Rows are points. The points of each table are mixes of a few directions, plus a little noise. How many directions does each table use, and how many do they share? Where both have some left over, give the other angles between the two spaces (their principal angles), to ten degrees, smallest first.

First (5 x 2):
[[ 31  10]
 [ 19   6]
 [-92 -29]
 [ 61  19]
 [-20  -6]]
Second:
[[ 22  49]
 [ 22  53]
 [-25 -62]
 [-17 -41]]
Directions: first 1, second 1, shared 0; angles 50

First (6 x 6):
[[ 35  15  95  -5  -8 -25]
 [-33  57  76  16 -53  -7]
 [-12 -21 -70   0  16  16]
 [-11 -14 -52   1  10  12]
 [ 60 -26  42 -18  30 -21]
 [-38 -10 -91   7   4  25]]
Second, 6 rows:
[[  3  42   5   5  57  -3]
 [-15 -72  -1 -57 -32 -50]
 [ 42   6  -3  78  41 -23]
 [  7   6  -2  31  -9  19]
 [-90  27   8 -57 -21  74]
 [ 53 -12 -10   1 -38 -18]]
Directions: first 2, second 4, shared 0; angles 40, 80

First:
[[  1  16  65  11  18  19 -16  -6 -24]
 [  7  12 -33   2  13  -7  25  24  -4]
 [ 74  46   7  -6  31  49  47   3  31]
 [ 32  35  -5   5  34  16  40  32  -6]
 [-12 -23   9  -8 -26  -1 -26 -31  16]
 [ 30   4 -25 -14  -7  15  20 -10  36]
 [-50 -36 -95  -4 -29 -58   4  27  -6]
 [ -6 -32  -2 -16 -38   1 -28 -43  33]
 [-28 -10  46  10  -3  -5 -33 -12 -24]
 [-51 -10  33  19   5 -25 -30  15 -52]]
Second (7 x 9):
[[-61 -31 -40  10 -16 -52 -18  24 -33]
 [ 20  15  38   0  10  24  -3 -12   0]
 [ 73  26 -19 -20   8  44  40 -18  61]
 [ -8   0  20   5   3  -2 -10   1 -10]
 [-18   8  82  18  16  13 -33  -7 -37]
 [ -3 -18 -93 -13 -21 -30  26  16  28]
 [ -6   1  12   2   0  -1  -5   1  -9]]
Directions: first 3, second 2, shared 2

First (11 x 12):
[[-33 -48  23  49  32 -21  11  33  50 -17 -16  26]
 [-13 -27  15  30  25  -8  13  16  18   6 -25  22]
 [ 11   5  -9 -38 -20   9  -8   3   5 -18  14 -19]
 [ 16  -6   4  -3  16  15   4 -11 -33  25 -12  14]
 [ 17 -15   2  -4  21  29 -11 -10 -27  -5  18  12]
 [ 24  53 -22 -90 -85 -26  -2  26  36  -9 -33 -59]
 [ 14  15 -12  28  -5  41   1 -18 -23  -8   6  -3]
 [ 14  20  -8 -29 -11 -19 -19  -7 -22  -1   0 -15]
 [  4 -16   6  -8  23  -8 -19  -4 -19  -5  19  12]
 [-47  16   3  90   5 -26  17 -13  18   3   3  11]
 [ -9  -1   2 -25  -4  17  13 -15  -3  22  28   3]]
Second:
[[-12 -25   0  12  10  -6 -31  -2 -34   4  15  59]
 [ 19  39   1 -23 -18   7  50  -3  57 -11 -24 -95]
 [  5  23   0  26   0  30  16  21  10  21 -16 -30]
 [  3  -2   1 -27  -7 -18   7 -14  12 -17   2 -14]
 [-17 -32  -1  16  13  -8 -40   0 -43   7  20  78]
 [ -8  -4  -2  34  11  21 -16  17 -25  23  -1  30]
 [ 11  19   0 -15 -10   0  24  -2  29  -7 -11 -49]
 [ -3 -20   0 -25   0 -28 -12 -20  -5 -18  13  24]]
Directions: first 6, second 2, shared 0; angles 40, 40
